Each row of a before or after table is a point. One or more steps were done to the points. Then noise was added and the rows were shuffled. The steps act on how far a point lies along the listed directions, d1 being the first. What was done? A step turns or swaps two directions, mirrors them in a line or flattens them onto one, adds a multiple of one to another, or multiplies one. Angles are multiples of 10 degrees, from the lower direction toward the higher: turns from -170 to 170, lines from 10 to 170 but not 90. Use the fewest steps. Two steps may share a direction if one is a turn and the other turns, adds or multiplies; they go together, in the order done. Otherwise the lowest direction goes first.
In the rows, zero is written as 128.

Directions:
(1): [162 157]
(2): [ 99 162]
Before (14 x 2):
[[179 119]
 [138 154]
 [ 90 118]
 [120 129]
 [141 125]
 [102 133]
 [ 96 127]
 [185 123]
 [175  81]
 [144  73]
 [144  63]
 [111 127]
 [181 111]
 [141 166]]
After (14 x 2):
[[141 148]
 [165 146]
 [143 139]
 [102 140]
 [100  86]
 [126  61]
 [131 136]
 [153 151]
 [101  83]
 [156  73]
 [153  75]
 [ 93  84]
 [ 93 148]
 [125 114]]
Steps: mirror d1 and d2 in the line at 70 degrees

Directions:
(1): [110 153 106  92 134  72]
(2): [121  69  95 144 107 105]
(3): [ 94 102 183 101 112 121]
(4): [151  97 117  80 168 147]
(5): [ 67 128 109 140 162 151]
Before (14 x 6):
[[132 136 115 107  88  74]
 [137  72  85 107 161 169]
 [173 155 102 151 117 134]
 [114 183  71  72 174  84]
 [ 93 137 108 115 180 153]
 [104 134  70 171 160 155]
 [101 149 189 119 111 118]
 [115 130 113  93 109  96]
 [138 145  98 126 143 143]
 [201 116  86 125 107 109]
 [108 111 168 110  73  66]
 [169  78 111 124 114  91]
 [171  85 160 142  71 106]
 [ 99 112 131 119 158 152]]
After (14 x 6):
[[ 92 137 130 127 135 113]
 [ 95 152  74 134 111  75]
 [164  75 131  99 108  96]
 [133 156 105 138 129 133]
 [119 111 188 100 130 151]
 [171 155  99 127 138 138]
 [123 114 137 156  85 147]
 [176 142  88 151 101 106]
 [152 101 138 158  85 152]
 [117 181 141 216 100 169]
 [152 103 107 155 100  85]
 [ 88 164 120 143 144 131]
 [135  62 176 132  95 142]
 [123 144  70 147 165 143]]
Steps: turn d1 and d4 by -140 degrees; turn d2 and d3 by -10 degrees; multiply d5 by 0.7

Directions:
(1): [124  85 133 134 138 169 131 158 160 146 166 194]
(2): [158 118  85 114 105 130 106  89 120 120  74 185]
(3): [166  72 113 131 146 134  81 111 166 120 137  78]
(4): [201 189 124 135 140 140 128 164 157 138 124 131]
(5): [145 122 150 114  91 184 130 146 100  57 133 118]
Before (12 x 12):
[[100 137 128 130 138  94 132 107 122 127 108 104]
 [144 124 101 169 162 123 121 145 172 175 145 177]
 [118 160 108 132 161 118 138 129 137 188 125 179]
 [109 118 120 129 122 128 151 115 113 142 130 178]
 [246  57  95 145 175 113  29  86 202 109 157   7]
 [106 159 145 140 116  94 154 126 101 134 111 108]
 [166 174 113 111 144 119 115 113 131 123  89 147]
 [103 160 156 136 128  79 130 126 125 157 119 118]
 [108 151 142 114 132 133 144 120  98 147 143 107]
 [180 200 143 132 100 160 135 172 115  84 123 120]
 [ 81 140 113 133 131 113 143 109 131 138 114 142]
 [103 118 130 140 147  79 149 121 135 168 133 136]]
After (12 x 12):
[[110 119 147 137 145 137 137 148 140 121 148 131]
 [143 194 112 130 149 113 135 123 117 157 100 141]
 [125 174 151 122 168 106 134 143 139 141 134  97]
 [102 157 125 136 126 132 146 133 134 122 126 134]
 [227  27 105 154 190 127  33 105 223 132 192  36]
 [117 127 133 112 132 158 139 130 112 150 151 154]
 [110 131 156 145 122 134 159 160 130 143 148 157]
 [172 171  82 158 139  97 110 109 137 143  85 132]
 [124 141 160 137 127 125 134 157 144 150 144 165]
 [145 134 128 133 135 113 147 137 133 139 125 152]
 [114 147 133 139 126 123 136 150 133 140 140 146]
 [119 154 126 125 114 113 150 113  94 123 112 130]]
Steps: turn d1 and d2 by 120 degrees; flatten d4 and d5 onto the line at 140 degrees

Directions:
(1): [157 117 139 113 130 110  99 160 140  82  90 140 102  75 185 148 115  81
 119  75]
(2): [103 144 190 104 140 129 138  91  67 173 143 169 116 118 173 110 151 123
  88 112]
(3): [134 133 131 118 143 125  63  74 153 125  72 128 132 141 135  44 141 132
 156 139]
Before (11 x 20):
[[121 137 102 151 112 155 124 119 144 148 145 124 143 144  74 107 128 147
  134 159]
 [130 137 170  83 155  99  84  65 129 127  73 157 133 105 192  58 132  95
  121  80]
 [ 90 176 155 124 131 145 165  65  76 193 190 144 117 180 124 114 159 161
   93 172]
 [129 117 121 149 122 133 166 124 110 139 132 112 157 156  67 157 118 136
  130 158]
 [138 104  95 130 112 114  79 145 172  76  55 112 152 133 142  94 125 121
  162 131]
 [140 108 120 105 137 126  34  76 136  83  50 139 113 129 160  49 144 107
  129 103]
 [104 144 147 120 120 132 156 134 101 129 162 154 127 127 152 153 130 116
   94 118]
 [ 86 151 179 124 167 128 111  26  82 191 126 158 130 188 135  18 169 164
  146 154]
 [138 115 119 135 127 137 131 158 117 112 140 107 139 121 112 155  93 136
  106 119]
 [160 131 157  99 141 117  62 114 124  72  54 159  91  75 206 101 129  76
  139  77]
 [123 157 162  95 140 144  84  34 105 156  82 152 118 119 156  18 154 150
  125 124]]
After (11 x 20):
[[130 117 120 135 126 144 139 152 112 120 144 107 144 132 102 151  97 145
  104 126]
 [125 166 166 102 136 127 131  96  86 146 149 158  88 122 188 134 146 110
   80 111]
 [135 131 152  86 154  98  85  73 145 111  68 145 138 108 178  66 124  99
  130  87]
 [144 145 157  92 140 134  68  57 117 122  59 154 105  92 180  30 143 123
  126  97]
 [122 142 114 143 117 153 116 119 138 146 141 135 133 129  95 110 133 131
  121 147]
 [113 140 140 119 120 132 149 144 110 113 150 150 123 115 158 156 126 108
   97 105]
 [119 138 191 105 167 107  78  61  95 142  82 172 102 129 199  40 158 112
  135  96]
 [128 120 137 143 125 132 160 125 106 139 127 125 147 143  85 160 120 125
  123 146]
 [151 131 129 117 133 129  77 109 135  83  72 141 110 108 160  95 132 104
  157 115]
 [135 109 107 112 134 132  43  71 140  91  59 128 124 147 138  46 149 120
  137 122]
 [117 112  93 137 115 122  99 125 163 102  82 111 166 162 111  80 135 149
  165 163]]
Steps: multiply d1 by 0.4; turn d1 and d2 by -40 degrees

Directions:
(1): [ 84 125 120 147 163 127 156 116 169 167 116 180 141 186 130 114 116 183
 177 193 197 121 114 117 147  61 133 140 139 112 123 156 120 104  95  88
 123 186 135 141 133  89 141 151 107  89  84 107 126 143 122 172 176 116
 147 138 101 104 113  82  97 174 137 175]
(2): [111 123 132 118 119  98 137  85  96 122 131 122 181 106 169 120  65 100
 154 140 128 188 143  79 156 131 102 180 130 141  79  93 146 130 169 148
 118 146 162  85 147 176 121 135 116 122  87 112 171 102 130 151  84 179
 157  47 108  78 151 158  89 141 160 153]
Before (14 x 64):
[[157 126 144 125 114 146 104 151 113 114 122 122  98 129 120 145 155 116
   94  96  94 113 135 151 106 141 126 103 105 127 134 125 125 130 124 146
  138 100 125 139 111 134 122 107 152 142 135 126  92 130 112 101 134 121
  130 144 130 140 135 130 162 113 122 102]
 [115 136 126 134 130 108 156 101 123 147 113 150 152 139 146 115 109 140
  142 149 151 142 127 105 160 106 112 151 130 140  90 123 134 124 129 124
  124 145 148 132 135 125 141 147 114 126 100 114 148 127 128 154 123 154
  143 106 107  91 150 130  95 142 145 156]
 [118 117 114 148 147 162 137 163 183 154 132 162  78 186  75 138 191 185
  119 139 156  74 113 183  91  83 152  69 126 108 171 179  99 100  70  85
  145 129  82 182  95  60 148 134 142 141 148 153  84 175 110 132 181  76
  102 215 143 167  98  94 150 131 109 107]
 [147 138 118 152 142 142 116 151 143 119 116 135 108 139 106 123 160 144
  120 127 147  97 117 146 109 118 160 116 111 126 158 140 123 127 106  95
  120 122 118 152 114  98 125 129 137 145 152 133 103 155 112 108 152 108
  126 170 128 161 111  94 144 113 117 121]
 [105 115 117 111 137 110 144 112 116 125 140 141 153 147 161 134 108 127
  147 179 162 159 131  94 146 114  98 145 117 130  95 123 127 126 145 129
  115 161 162 105 140 138 123 143 118 102 102 112 158 102 112 147 120 153
  153 102 106  90 133 114 105 159 157 153]
 [126 123 128 148 168 171 106 167 188 161 102 167  79 204  87 111 206 215
  133 152 174  33  90 187 116  84 172  76 132  98 193 208 101  97  42  60
  153 143  84 200  90  30 165 120 142 107 180 147  74 178 113 119 222  50
  102 249 131 187 104  44 165 129  90 118]
 [100 131 125 142 140 131 123 114 131 131 119 129 138 126 140 117 105 135
  142 158 163 142 122 104 137 104 116 155 131 126  96 127 121 126 139 130
  132 174 148 109 142 122 134 121 119 120 100 104 129 115 131 160 120 148
  136 121 113 108 140 129 101 160 133 154]
 [117 130 112 159 121 128 140 119 124 144 130 131 128 127 137 129 124 125
  134 132 156 149 133 110 146 115 106 134 131 119 115 144 145 135 120 131
  133 132 132 126 143 132 138 129 126 139 138 137 113 132 134 119 125 124
  152 127 120 123 127 127 104 137 142 147]
 [123 133 133 129 111 109 126 119 123 126 135 123 158 133 142 122 105 116
  154 138 128 159 114 108 130 118 109 154 120 128 108 111 134 127 129 152
  129 125 151 101 129 147 126 124 125 119  94 123 150 131 124 143 126 156
  126 100 129 113 134 110  91 146 147 148]
 [ 93 119 125 132 142 103 150 114 125 142 121 143 157 145 165 113 103 133
  161 153 143 157 112  84 146 107  97 157 145 120 104 112 143 123 134 110
  119 165 146 110 138 123 136 146 103 124  84 104 151 108 128 154 133 154
  167 104  99  92 118 130  94 153 143 157]
 [131 128 130 121 119 133 121 128 116 123 137 118 141 103 136 135 120 105
  139 109  99 154 137 115 151 151 123 147 114 138 112 101 124 122 151 148
  130 130 141 114 129 168 131 127 123 134 137 136 149 130 141 130 108 141
  133  90 133 124 144 140 125 125 141 121]
 [102 129 144 141 147 136 138 135 155 148 106 150 133 161 118 130 135 161
  143 155 149 131 116 143 142 118 120 120 139 112 140 141 121 115  95 110
  117 158 122 150 137 106 140 126 125 122 108 121 122 143 131 140 157 107
  141 141 116 128 118  97 117 141 124 157]
 [ 71 119 113 149 171 119 170 103 173 161 108 174 155 201 130 109  78 186
  197 219 215 138 128  90 164  45 123 159 138 123 118 162 122  94 119  82
  102 212 150 135 144  97 136 158  90  69  40 103 141 148 124 181 167 134
  160 122  88  75  94  78  67 192 144 187]
 [ 77 136 113 141 148 110 140 120 160 138  98 181 159 175 128 103 104 175
  159 189 183 128 125 126 158  70 118 148 129 116 114 127 115  91  93  99
  114 183 133 133 142 107 136 143 104 100  99 113 137 148 121 154 142 122
  157 117 108 123 114  99 118 161 132 173]]
After (14 x 64):
[[132 135 124 142 132 152 101 149 137 118 122 110  91 118 107 132 160 132
   99 119 135  98 115 147 107 131 134 110 124 121 137 139 109 134 121 133
  141 134 119 135 128 102 134 105 138 143 149 123  98 131 132 121 134 115
  108 179 141 158 129 128 144 130 105 114]
 [149 141 123 119 102 132  95 163 123  89 114 112 107 106 102 126 161 115
   75  89  85 101 134 173 115 161 127  98 111 130 152 110 115 122 114 144
  126  96 104 141 123 131 123 104 140 159 185 154 111 144 127  79 104 107
  113 153 159 183 123 142 185  89 100  93]
 [143 128 153 124 115 130 113 143 115 113 116 101 125 107 119 141 141 110
  101  98  87 140 131 151 132 179 112 113 128 126 140 111 131 137 127 147
  122 108 118 135 133 148 129 106 144 155 145 138 129 126 136 102 111 122
  124 125 140 144 136 142 141 100 118 115]
 [121 121 143 129 127 122 125 112 110 132 118 144 143 142 154 130 104 126
  140 140 131 155 140 107 135 110 111 150 110 130  96 112 134 118 136 141
  129 142 153 115 128 151 123 124 133 119  84 102 125 119 111 139 126 153
  157  87 102  92 144 127 117 147 153 144]
 [130 132 113 161 119 137 134 134 124 139 131 124 112 123 127 133 141 122
  120 118 141 132 130 127 134 125 113 119 128 119 129 149 142 139 115 134
  137 119 119 134 139 124 140 121 135 147 157 145 101 138 132 105 127 113
  138 146 131 142 125 129 121 126 133 129]
 [145 113 132 105  84 108 117 101  71  92 152  88 153  69 144 140  95  62
  106  76  68 190 159 111 118 176  99 145 116 156  89  79 139 134 184 175
  133  88 134  89 122 198 117 116 149 180 130 153 168 106 125 116  41 183
  128  57 143 108 161 208 124  96 152  89]
 [114 127 122 136 145 147 132 140 157 150 128 150 125 150 122 133 141 152
  158 141 140 121 120 132 152 108 139 130 118 122 133 138 110 105 114 118
  132 158 129 141 124 124 143 138 112 114 129 130 129 150 137 146 158 108
  130 133 125 133 123  98 125 147 130 137]
 [149 143 123 136 122 135 137 145 137 135 113 133 100 137 108 128 173 142
   99 113 121  91 121 155 129 129 134  98 124 135 137 144 124 132 106 123
  135 106 111 166 114  97 142 133 131 145 158 136 111 144 125 113 143 110
  107 176 135 150 135 125 141 111 112 112]
 [138 126 124 132 133 137 124 171 140 129 124 125  92 141 118 130 181 138
  105 104 106  93 102 147 101 139 126  95 136 113 164 136 125 134 104 109
  134 113 104 156 115  89 138 127 128 153 155 134 103 131 129 106 158 100
  125 192 138 164  98 121 154 113 103 104]
 [171 119 151  85  79 105  70  90  34  72 136  52 176  38 177 118  84  42
  102  56  43 184 152  97 144 224 103 172 115 160  91  72 158 147 201 184
  139  71 149  73 120 218 124  91 154 167 172 154 174  87 132  85  29 186
  129  42 140 117 188 202 135  68 144  83]
 [138 137 131 137 121 133 121 152 151 135 131 126 117 154 110 129 155 140
  132 130 129 113 101 147 107 114 128 109 120 121 146 142 118 124  95 134
  138 113 124 137 117 108 132 119 135 123 123 137 117 152 120 125 162 116
  102 164 145 151 117  87 119 137 121 127]
 [142 124 112 115 132 142 124 167 137 116 140 129  88 150 117 148 185 136
  100 141 137  95 119 155 108 135 126  83 113 118 154 152 110 134 113 121
  128 124 121 150 118  98 126 126 137 123 167 137 110 129 113 105 155  98
  116 191 139 154 114  97 160 128 120 111]
 [149 135 123 134 118 114 112 116  96  98 125 108 150  96 142 121 107  94
  126 113 121 158 135 105 129 148 132 162 109 146 115  95 141 140 157 129
  115 117 147 106 131 158 112 125 134 155 130 126 143 122 116 113  94 161
  145  90 118 124 140 140 118 109 145 124]
 [189 131 126 123 103 160  98 186 124  81 129  70  59 100  76 153 184 101
   57  63  66  81 142 175  90 189 143  66 113 141 191 147 116 143 141 144
  125  63  93 165 108 122 117  96 153 162 188 169  91 148 133  55 119  93
   82 202 172 190  97 142 181  73  83  54]]
Steps: turn d1 and d2 by -150 degrees
